Each row of a before or after table is a point. One or more steps were done to the points. Then noise was added and the rows were shuffled. The steps act on columns, c1 being the first. Name the steps. A step turns or swaps two columns, mirrors them in a line or flattens them onto one, adds a multiple of one to another, or multiplies or shifts one. Angles are multiples of 10 degrees, from the lower column toward the higher: turns from -170 to 170, lines from 10 to 170 but not 90. Use the fewest steps. Two steps may share a column if one is a turn and the other turns, adds or multiplies; they go together, in the order done. Otherwise the lowest column goes first.

Before, 10 rows:
[[  4   7]
 [ -1  25]
 [ 28 -24]
 [ -4 -15]
 [ 51 -35]
 [-33   7]
 [ 32 -38]
 [ 19 -46]
 [-21 -60]
 [-12  25]]
After, 10 rows:
[[-11   0]
 [-21  -1]
 [ 17   1]
 [  4  -1]
 [ 31   0]
 [ 47  -1]
 [ -4   2]
 [-32  -1]
 [  0   0]
 [ 28  -1]]
Steps: multiply c2 by 0

Before, 13 rows:
[[ -6   8   9 -11]
 [ -7  29  -8  -7]
 [  1  17  14 -10]
 [  4   3   2  -9]
 [ -6  -2  -7   0]
 [  0   3   6  -5]
 [-34   0   9  -9]
 [  2  -1   5  16]
 [  0   5  -1   1]
 [ -2  -3   2   1]
 [ -3  13  21  -6]
 [  0  12  -7  13]
 [ -6  -3   3   2]]
After (13 x 4):
[[  0  12  -7  13]
 [ -6  -3  12   2]
 [ -3  13  25  -6]
 [  0   5  -1   1]
 [  4   3  -4  -9]
 [ -2  -3   5   1]
 [ -6   8  18 -11]
 [ -7  29   3  -7]
 [  1  17  12 -10]
 [  0   3   6  -5]
 [ -6  -2   2   0]
 [-34   0  60  -9]
 [  2  -1   2  16]]
Steps: add -1.5 times c1 to c3

Before, 13 rows:
[[ -8  12   4  12  -6   9  -9  12 -11]
 [ 23  -2 -11 -14   1   6   1  18  11]
 [ 18 -14  17  -5  -9   6 -20 -11 -16]
 [  5   5  14  -6   8   4 -23 -10  -4]
 [ 11  12 -11   8  -7  11 -23  12   8]
 [ 35  10  26 -20  -1  11 -11   3 -30]
 [ -8   7  -1 -16  15  10 -14  17   8]
 [-11   3  -1 -15 -19   7  -3  10 -23]
 [  9   1   0  16   1 -30 -11 -39  -1]
 [ -8  -4  -7 -14  11 -38 -16  17 -18]
 [  8  11  17 -19  -6 -31 -22 -26  -8]
 [  1   8  10  22 -10   6  60 -38   8]
 [  1   6 -17 -22   4   8  -7  11 -29]]
After (13 x 9):
[[ -9   8 -41 -17  15  10 -14  17   8]
 [ -7  -4 -46 -12  11 -38 -17  16 -19]
 [ 34  10 -14 -21   0  11 -11   4 -29]
 [  5   7 -25  -6  10   4 -22 -10  -4]
 [ 23  -2 -51 -14   1   5   1  18  12]
 [ 17 -13 -22  -4  -8   5 -21 -12 -16]
 [  1   8 -31  23 -10   6  59 -37   8]
 [  1   6 -57 -22   6   8  -7  11 -27]
 [  8  12 -23 -20  -6 -30 -21 -27  -9]
 [ 11  13 -49   8  -7  11 -22  13  10]
 [-11   3 -41 -16 -20   6  -2   9 -24]
 [  8   1 -39  16   0 -30 -11 -39  -1]
 [ -8  12 -35  13  -6  10  -9  12 -11]]
Steps: shift c3 by -40

Before:
[[-13   3   0  -1 -17   3  -4  -7  -1  -2  17   9]
 [  2  20 -10  -1   3 -14  13  -2   3  -6  12 -11]
 [ -5   6  -3 -16  17  -3  12   0  11   4   7 -10]
 [ -8  10  -1  -2  -4   5  -5  13  -8  10  14   4]
 [-18   0   8  -4   1 -14 -12   8  -3   7  17   6]
 [  0   7  19 -10  -6   3  22   1 -10  -5  -2  -8]
 [  6  -3   6   3 -11  -1  17  -5 -13   7  -7  -2]
 [-24  13  -6 -11   1  -9   5   2  -1   6   8   5]
 [ -4  -1   6   2  -8   6   8  -3 -14 -10 -10 -13]
 [-10   6  13  10   0   8  14 -10 -11  -4   2   5]
 [  3  13  10  -8   0   4  11 -21 -17  -2  -7 -21]
 [-16  13   5  -1  -7  -5 -16   7   8   7   6  16]]
After, 12 rows:
[[  3  39   0  -7  11   3   8 -20 -16  -1  -7 -22]
 [-19   1  -1  -4   8 -13   0   8  -3   7  16   7]
 [  7  -9  11   4   5  -1  28  -6 -14   7  -7  -2]
 [-14   8  16  -2   0   3  -7  -6   0  -3  18   9]
 [-24  39  -1 -11  -6 -10  15   1  -2   7   8   5]
 [ -8  29   3  -2  -2   6   9  12  -8  11  14   4]
 [  2  60  -3  -2  -9 -14   5  -3   4  -6  11 -11]
 [ -4  -2   9   3   6   6  -7  -3 -13 -11 -10 -13]
 [ -5  18 -18 -16  -2  -2  17  -2  11   4   8 -10]
 [  0  21   7 -10  18   3  16   1 -10  -5  -1  -9]
 [-15  40   7  -1   5  -6  -4   9   7   7   5  17]
 [-10  20  -1  10  13   8   9 -11 -11  -4   1   5]]
Steps: multiply c2 by 3; turn c3 and c5 by 90 degrees; add 1.5 times c10 to c7

Before, 11 rows:
[[ -3  -1  27  11 -12   7 -12  13 -10  12  10  -7   6 -33  -1   8  21  19]
 [ -8  -5   6 -15 -28  -8  -4  -9  -3   1  14  13   8  -6  10   3  18  12]
 [  1  11 -10  -1 -24   3 -18  -2  -9 -20  -6 -20  -7  -9   5 -24   7  19]
 [  1   4 -13 -10 -27 -11   3  16  30 -12 -25 -30 -13   5  12 -20  14  17]
 [  5  38 -17 -17 -50 -46  -6  -9 -14  11 -30  22 -13  17  36  37 -37  -5]
 [-16  21  31  -4 -11  12 -33  25 -23  -7  11  15  11  10   2  23  11  -8]
 [  7   7   9   2 -15   8  -6   3  26  -9   6 -11   2  -5  12 -19  -8  22]
 [ 28   6 -15 -29 -10   2  -1  -4  10  -8 -18 -43 -16  18  15  -6  -8  -3]
 [-24  -4  -3  15 -10  10 -23   9 -11   5  18   8  15 -15  21  24  13  18]
 [ -4  14  10   2  -1 -23 -28  29 -29  -3  24  20  22  -6   9  21   4  -9]
 [ 24  17 -19 -15 -44 -12  24   1   4 -24 -11 -29 -16  15  29   9 -10  18]]
After:
[[ 24  17 -19  45  10 -12  24   1   8  -7 -10 -30 -16  15  37   9 -10  18]
 [-16  20  30  12   2  13 -34  26 -46  -6  11  14  11   9   5  23  11  -9]
 [ -3  -1  27   5  17   7 -12  13 -20  10  10  -6   6 -33  -7   9  22  19]
 [ -8  -6   6  32   1  -8  -4  -9  -6   6  14  13   8  -6   8   3  18  12]
 [ 28   6 -15  23 -21   2  -1  -5  20   0 -18 -43 -16  18  17  -6  -8  -4]
 [  7   7   9  12   9   8  -6   4  52  -1   7 -11   2  -5  14 -19  -8  23]
 [  1   5 -14  28   4 -11   3  16  60  -4 -24 -31 -12   5  16 -20  14  17]
 [ -4  14  11  -1   3 -23 -28  29 -59   2  25  20  21  -6   9  21   6  -9]
 [-24  -3  -3   2  18  10 -22   9 -22  15  17   8  15 -15  16  24  13  18]
 [  5  37 -18  52  10 -46  -6  -9 -28  27 -29  22 -13  17  26  37 -37  -6]
 [  2  11 -10  21  11   4 -19  -2 -17 -15  -6 -21  -7  -8  15 -24   7  19]]
Steps: turn c4 and c5 by 120 degrees; multiply c9 by 2; turn c10 and c15 by -30 degrees

Before, 10 rows:
[[  3   8  -1  29  12 -19  13  31 -55  28  33 -24 -30  29   1 -13  -1  -9
   15  19  28 -44  -6 -21]
 [ 41   0 -11 -17   1  32  17  17  -2 -23   8  19  25   2 -40  -8  -2  60
  -22   9  -7 -25  38 -26]
 [ -1 -15  18  13  -7 -16 -18 -17   0 -27 -37  -9 -26 -18   6  41   7 -23
   15  11  -1   1 -13  38]
 [ -4  24   2  13  20 -27  19  35 -35  14  20  13  -1  25 -19  -2  -6   6
  -33  48  23 -15  24 -30]
 [  5  -6 -11  -6 -20  13 -24  -6   1 -20  -5  34   6  -2   8  -1   8  -3
  -31 -15 -19 -12  16 -11]
 [-10 -31  -6  32 -19  16 -31  -9  -1 -37 -13   9   5  11  -3   7  35  12
   -3 -20 -19   4 -11   6]
 [ 11 -22  41 -21  41 -20  30 -22  10  -5 -15 -27 -15  -6  21  30 -27  -5
   22  47   2  26  -4  -6]
 [ 27 -45  29  -6  21 -10  28 -42  19 -15 -27 -26 -40 -30  -5  31 -20  -2
    3  47  -6  32  22 -11]
 [ -7 -20  -4   8  -9  -6 -22   0   3 -15 -33  -9  20 -10 -17  -7  10 -13
   -7  -3 -19  -8  16  10]
 [  5  -7  13   3 -32  -4 -37 -15  17   6  -1  26  -9  16 -10  -1  32   8
    2  -1 -21   0  -5   2]]
After (10 x 24):
[[ -8 -19  -4   9  10  -5 -22   1   3 -15  12  14  20 -10  13 -32  -9 -13
  -10  -2 -19  -8  15  10]
 [ -1 -14  18  13   7 -17 -19 -18   1 -27  55   7 -27 -18  -9 -11  -8 -24
   20  12  -2   1 -13  39]
 [ 42   0 -12 -17  -2  32  16  17  -2 -23 -11  -5  25   3  44   3   1  60
  -30  10  -6 -25  38 -26]
 [  4  -7  13   4  32  -4 -38 -14  17   6  -1 -22  -8  16  17  -2 -31   8
    2  -1 -21   0  -7   3]
 [ 27 -45  28  -6 -20 -10  28 -42  19 -15  40  26 -39 -30  -3  -7  21  -2
    4  47  -6  32  22 -11]
 [ -4  24   2  12  -6 -27  19  34 -35  14 -12  -6  -1  25  23  16  20   6
  -43  48  23 -15  25 -30]
 [  2   7   0  30  -2 -18  13  31 -54  27 -28  23 -30  28 -10  22  12  -9
   19  20  29 -44  -6 -22]
 [-11 -32  -6  32  34  17 -32 -10  -1 -36  12  -7   4  11   5  -8 -19  12
   -3 -20 -19   4 -11   6]
 [ 11 -23  41 -21 -27 -20  30 -22  10  -5  33  19 -15  -6 -28   2  40  -5
   29  47   2  28  -4  -5]
 [  5  -6 -11  -6   8  13 -24  -6   2 -20   1 -34   6  -2   4  -5 -19  -3
  -40 -15 -19 -12  16 -12]]
Steps: swap c5 and c17; mirror c11 and c16 in the line at 60 degrees; turn c12 and c15 by 160 degrees; multiply c19 by 1.3

Before (8 x 48):
[[-11  10 -10  -5  13   1 -42  21 -32 -15  32  24  -8  30  -7   7   1  -7
   -8  20 -15  -6   9  -9  -2  -8   0   0  30   2  21  -6  -2 -10  -3   3
  -28 -23  -1 -13 -10 -30   1   7   5  43  15   2]
 [ -6  -4 -18  25   6 -16 -10  -2   5  34   4   0 -23   3 -11  18  -1   6
  -14  -8 -29  -2   1 -12   9  17  -7  10   7  19 -19 -13 -19  -3   5 -18
   -1  14   0  -4  -2 -18   3  30   7 -10 -23 -20]
 [-10 -18 -20  32 -12 -25 -14   2  12  23  -1 -14  -1 -16  -7   9  -1   0
   -7   0 -24 -10 -19  -8   4   2 -18  17 -24  43 -20 -17  -9 -27   0 -15
   -7   9 -26  17   3 -17   8   8  14  15 -12   4]
 [  8   3   2 -17  14  -2 -32  -6 -39 -12  41  20 -23   5   8  23  -9 -17
   15  41 -13  35  28  -9 -29 -13   0 -10  28 -14   7   9  25 -25 -12 -13
  -24   7 -10  -8   1 -12  24  10   3  30   8  -1]
 [ 15 -15  20 -24   0 -11   7  -1  46  18 -23  13   3 -10  24  26 -12  -5
   28 -15  25  14 -18 -21   7  15  22 -11   2   7  -8  27  12 -15  20 -24
   32 -12 -18  -2  18 -11 -19   4 -30   9  12  11]
 [ -5  14  -1   2   7 -20 -60   9 -41  -8  56   8  -6   8  20  -1  -1  -5
  -16  48  -1  12  26   2  -7  -8 -19  23  35   4  16  23  28  -2  -1  11
  -24  -6  -8  -9  -3 -13  10   8  22  20   4  -3]
 [ -2  -6  25 -27 -12   6  14   2  25  41  -3   2  11 -12  31  15 -45  11
   50  -1  37   0  -3 -15  10  39   7  25   9  -4  -8  28  17   9   8 -33
   11 -28 -35  -8  -9  -5 -51  21  -4   9  16  13]
 [ -1   0 -30  35  -8  -2  -8   2  26  18   5 -24   2  -4   3   8  12   8
  -15 -12 -38  20  -1  -6  21  -9   7  14  -4  39  -8  -1 -14 -18   1  -9
    4  32 -29  15 -18 -31  19  26   8  11 -20  -7]]
After:
[[-10 -18 -20  32 -12 -25 -13   1  11  23  -1 -14  -1 -16  -6   9  -1   0
   -6   0 -25 -10 -17  -8   3   4 -19  15 -24  43 -20 -17  -9 -28   0 -15
   -6  10 -26  17   4 -16   9   8  14  15 -12   4]
 [ 14 -16  19 -24   0 -11   7  -1  45  18 -22  13   3 -11  24  26  -5  -5
   28 -16  27  14 -18 -20   7  15  22 -10   3   7  -7  26  12 -15  20 -19
   32 -12 -18  -2  17 -12 -20   5 -30   8  12  11]
 [-11  10 -10  -4  13   1 -42  21 -33 -15  32  24  -7  31  -7   7   0  -7
   -8  20 -14  -6   8  -8  -2  -8   1  -1  30   2  23  -5  -2 -11  -3   2
  -28 -23  -1 -12 -11 -29   2   7   6  44  15   2]
 [  0   1 -29  36  -8  -3  -8   1  27  18   5 -24   1  -5   2   8   5   8
  -15 -11 -36  20  -1  -6  20  -8   7  14  -4  40  -8  -1 -14 -18   1 -11
    4  33 -29  16 -18 -32  18  27   8  11 -20  -8]
 [ -7  -4 -18  26   7 -16 -10  -1   5  34   3  -1 -23   3 -11  19  -1   6
  -15  -9 -30  -2   2 -11   9  16  -8  11   7  19 -19 -13 -20  -3   5 -13
   -1  14  -1  -4  -2 -18   3  33   7  -9 -23 -19]
 [  9   2   2 -17  12  -1 -32  -6 -39 -13  41  20 -23   4   9  23  -4 -17
   15  41 -13  35  27 -10 -29 -13  -1 -10  29 -14   7   9  26 -25 -12 -17
  -24   7  -9  -8   1 -10  23  10   3  30   7  -1]
 [ -5  14   0   3   7 -20 -59  10 -40  -8  56   9  -6   9  20  -2   0  -3
  -16  48   1  11  26   3  -6 -10 -18  22  35   4  16  23  29  -2  -1   9
  -23  -7  -8  -8  -2 -13  11   8  22  20   4  -3]
 [ -1  -7  26 -26 -12   5  13   2  25  41  -3   1  10 -12  32  15 -19  10
   51   0  37   0  -2 -15  11  39   7  25   8  -6  -8  28  17   8   8 -21
   10 -28 -35  -8  -9  -6 -51  21  -3   9  15  12]]
Steps: multiply c17 by 0.4; add 0.3 times c26 to c36

Before, 13 rows:
[[-17 -41  31  11   5 -10  40  36 -10  29  21  -2 -12  34  21   0  16  28
   47  19 -27  -5 -38  46  22   1 -22  26  20  34  40   8 -29  14   1  10
   29   1  16 -14  21  13 -31  37  13  28  -5  25  28  33   7   2  -1  -4
   16  32 -10 -27 -24  -2 -11 -13 -35  -6]
 [ 29 -46  17 -28  11  13  11  -8 -41  13 -38   9  27   0   2  37  14 -18
   -2 -21   8   1  13  14  33 -25  -6 -15 -18 -15 -33 -19   1  16  10  31
  -43 -23 -46  -4  27 -16  -7   5   2  26  28  40 -26  38  11   9  13   8
  -18 -14 -44 -18  18 -26  55  14  17 -42]
 [ 41  12   2  36 -31  39  -1  60  -1   8  -2  -9  45 -37  40 -15  14 -52
  -10  40 -12  50  21  31 -41 -30  -5 -16 -10 -24  17   1 -15  -8 -24  31
   -2  53 -52  20  41 -41  31  23 -31  29  -7   2 -26  53  13  25  19 -13
   16 -19  10  23  19  -7  27  15 -26  -5]
 [-23   2  13  14  13  46 -21  40   6  -1   6 -16  -5   9 -33  12  45 -37
  -21 -13 -22  31 -12  -8  25 -24 -25 -15 -44 -24  10  -6  31  -9  16  13
  -32  -6  14   4 -17 -19  25 -21 -23 -32  13  -8 -16 -11  20 -23 -27 -25
   24  32  21  19 -15 -36  30 -37 -32   4]
 [ 23  11 -25  18 -21  34  30  19  36  21  45 -44  11  18  36 -23   5  23
  -21 -25  19  16  12  40  33   9  29 -14 -21 -16   1  24 -20  52 -21  24
   28  28   6 -23 -39   8  -6 -23   9 -32  43  -3  -8 -13   4  27  10   5
   20  -4 -28 -21   9  33  28  31 -17 -53]
 [ 53   7  33   1 -16  22 -18  -3 -28 -21 -38   4 -12  -6 -13 -24 -15   8
  -19  30  28  55  23 -12 -21  42 -43  35 -19 -26 -21 -19  -8  -4 -21 -38
   -8  16  -3  17   3  16 -19   0 -36 -20 -33 -37   8   4 -31  14  52  26
  -13  24  32 -44 -11 -13  16 -11  32  -7]
 [-18  13   8 -21 -20  13 -23  16  10  11  -2 -19 -31  -3  27 -15  57 -48
  -14  32 -32   9 -11 -31   0   4  -9 -25  22  21 -19  37 -12 -16  15 -11
  -36 -29 -46  -1   8 -26  31  42   3 -34 -15  37  17 -24 -43 -14 -29  20
   -2  -2 -10   1 -37  19 -20 -36   0 -37]
 [ 47 -45  30   9   0  21  19  -3  26  35  20 -53  34 -10  42 -22  -3  22
   34  39 -10  53  -5   2 -22   6 -22 -19  20 -29   1  24 -30 -12  21  28
   10 -20  24  12 -36  24 -29 -22  22 -16   4 -17  44  48  23 -32  17 -22
  -39  46   9  29 -52   6   6  24  24 -22]
 [-23  13  20   7  27 -33  40   1 -39  -1 -20 -10 -35  40  -7 -27 -13 -56
   11  44   2 -18 -52  -6 -35  42  39  40  13  41 -23  14  -5 -15  15   2
  -31  19 -27 -19  42 -51 -39  51  -7  14   1 -26  28 -17 -55 -18  18  18
   10   8  14 -23 -51  33  -1   9 -32  -1]
 [  1  11 -11 -21 -28  44  13  23 -16 -18   0 -28   3 -17  -3  24  44   1
   19   8  33  -4 -14  21 -41   7 -17   5 -58  29 -30  -8   6  14  17 -44
  -28  26 -41 -16  33  -5 -28  37 -16 -26   6 -16  21 -22  19 -32  -2 -35
  -38  10  36  21  12 -40  27 -31 -17 -26]
 [  8  -6  15 -26  33 -23  52 -19  -1 -13 -36   3 -28 -10 -24  -8  38  23
   -9  45   1  28 -20 -28  25  39 -28  31  21 -28  29   3 -46   5  28 -25
  -48  36 -13 -33   2   4 -24  16  -4   0 -24  44  -9 -23  -7   3  36   7
   13  54  -5  -3  19 -18  58   4  -8  -3]
 [ -5  -9 -37  23  46  17  14  -6  38  40  -7 -21   8  15  16  17  -9   7
  -17  40 -16  -1  21 -35 -40 -17  -2  11 -29  23   9  10  29   0  42   0
   12   9  -3  18 -31 -23 -10 -17 -22  16 -25  44  46   3  11 -44 -17  20
    3  37  11  33  -8 -23  25 -33  19 -19]
 [ -6 -20 -30  25 -15   5 -29 -12  22  -1  20  17  11 -24  17 -43  15 -52
   53  59   1  38  32  48  23   2  35  -4  23  -4  37  22 -28  27  33  -5
   11 -31 -26  -7  35 -22  18  49  22  23   3 -30  36 -19 -42  -8  25 -10
    6  -8 -20  10  15  18 -24 -47   6 -11]]
After (13 x 64):
[[ 43  14   4  36 -33  40  -6  60   0   4  -1  -8  48 -38  42 -17  15 -51
  -10  40  15  22  26  30  26 -31  -3 -16  -8 -23  17  -1 -13  -8 -28  33
   -1  53 -52  18  41 -43  32  23 -30  30 -10   0 -26  54  16  25  50  38
   17 -20   5  24  20  -7  28  16 -25  -5]
 [ 32 -50  20 -26  11  12  13  -8 -41   9 -39   9  28  -3   3  36  12 -16
   -2 -24  21  16  15  14 -20 -26  -8 -14 -16 -14 -32 -18   2  18   9  32
  -41 -24 -43  -8  27 -16  -8   7   4  27  30  37 -26  36   9   7   0 -25
  -17 -15 -47 -18   2 -30  54  12  16 -44]
 [ 10  -5  17 -27  32 -22  52 -20  -1 -14 -37 -11 -28 -12 -25  -8  38  25
   -8  44  23  35 -10 -30 -14  40 -25  31  23 -29  27   0 -46   7  29 -24
  -50  37 -15 -37   2   5 -21  16  -3  -2 -24  42  -7 -23  -7   2  28 -18
   14  50  -5  -3  10 -15  58   2  -5  -4]
 [  2  12 -11 -21 -30  43   4  23 -20 -18  -2 -31   4 -17  -2  24  44   1
   21  10  26  -3   6  21   8   7 -19   8 -59  30 -30 -10   8  16  14 -46
  -24  24 -41 -15  32  -6 -25  36 -14 -28   6 -14  24 -22  19 -30  -5  55
  -39   8  39  16 -20 -37  28 -32 -17 -25]
 [ -6 -19 -35  25 -13   2 -20 -14  19  -1  19  25   9 -20  18 -44  16 -51
   49  60  14  26  12  47 -25   2  32  -5  23  -2  37  23 -30  23  32  -4
    9 -29 -26  -8  35 -21  20  48  23  24  -1 -28  37 -18 -39  -7  30  -5
    5  -7 -16   8   8  15 -23 -48   8  -9]
 [-24   3  15  14  14  44 -28  40   9  -1   5 -10  -7  10 -32  13  44 -38
  -21 -13 -24 -25  -7  -7 -35 -23 -25 -15 -44 -21  12  -8  29  -7  13  17
  -34  -5  15   4 -16 -14  21 -21 -22 -31  15  -9 -13 -12  19 -23  30   4
   24  32  19  20  14 -38  31 -41 -33  -1]
 [ 19  10 -26  20 -23  33  12  18  34  20  46 -53   9  20  34 -21   7  22
  -21 -24  18  10  47  35 -23   8  27 -15 -21 -14  -1  23 -23  52 -18  23
   30  28   5 -25 -40  10  -6 -23  10 -34  43  -1  -6 -11   3  27  15 -21
   18  -4 -27 -24 -15  35  27  34 -16 -53]
 [ 51   4  33  -1 -18  23 -16  -4 -31 -21 -38   8  -9  -6 -14 -19 -15  10
  -18  30   2  53  15 -11  31  44 -44  33 -17 -23 -19 -18  -7  -5 -19 -40
   -6  15  -3  15   5  19 -18   3 -36 -21 -35 -41   8   3 -30  15  58  -7
  -14  26  31 -42 -27 -17  15 -12  36  -9]
 [ -5  -8 -38  23  46  15   2  -4  39  42  -5 -26   8  14  17  18  -9   7
  -16  40 -16 -18  39 -36  46 -17  -2  12 -32  24  10   8  26   1  44   0
   13  10  -3  19 -31 -25 -10 -13 -24  19 -26  46  47   4  14 -44  -5  10
    1  35  12  31   9 -20  28 -35  18 -20]
 [-23  14  18   7  24 -34  33   1 -37   0 -24 -26 -34  39 -11 -30 -13 -59
   10  45 -40  19 -35  -4  37  43  38  39   9  39 -22  17  -5 -14  15   2
  -32  20 -27 -20  42 -53 -41  54  -4  13   2 -25  30 -16 -53 -21 -18   8
    8   7  13 -22 -25  33  -1   8 -35   1]
 [-18  14   5 -20 -21  13 -26  15  12   9  -1 -10 -33  -4  26 -17  59 -50
  -14  32 -46 -27  -2 -33  13   1  -8 -25  23  19 -19  36 -10 -19  16 -10
  -35 -30 -45  -1  11 -25  33  42   4 -32 -14  39  17 -25 -41 -13  11 -14
    0  -3 -11  -1  12  20 -18 -36   2 -37]
 [-17 -42  32  13   4 -10  35  36 -14  29  18 -17 -12  34  24  -1  17  29
   49  19 -34  -2 -26  46 -20   2 -21  25  21  32  42   7 -31  14   5  12
   27   1  15 -14  20  12 -30  36  14  28  -6  23  28  34   9   4  -5 -11
   17  31 -12 -25  13  -1 -11 -10 -37  -8]
 [ 47 -46  25  11   0  24   0   0  24  34  18 -56  32 -10  41 -19  -3  21
   33  40 -51  20  34   5   2   6 -22 -18  17 -31   4  24 -31 -11  19  26
    9 -20  24  13 -38  23 -28 -22  22 -15   7 -17  48  46  23 -33  52  29
  -38  44   9  30 -19   6   7  24  23 -19]]
Steps: turn c7 and c12 by -20 degrees; add -0.7 times c12 to c23; turn c21 and c59 by -60 degrees; swap c22 and c53; turn c25 and c54 by -140 degrees
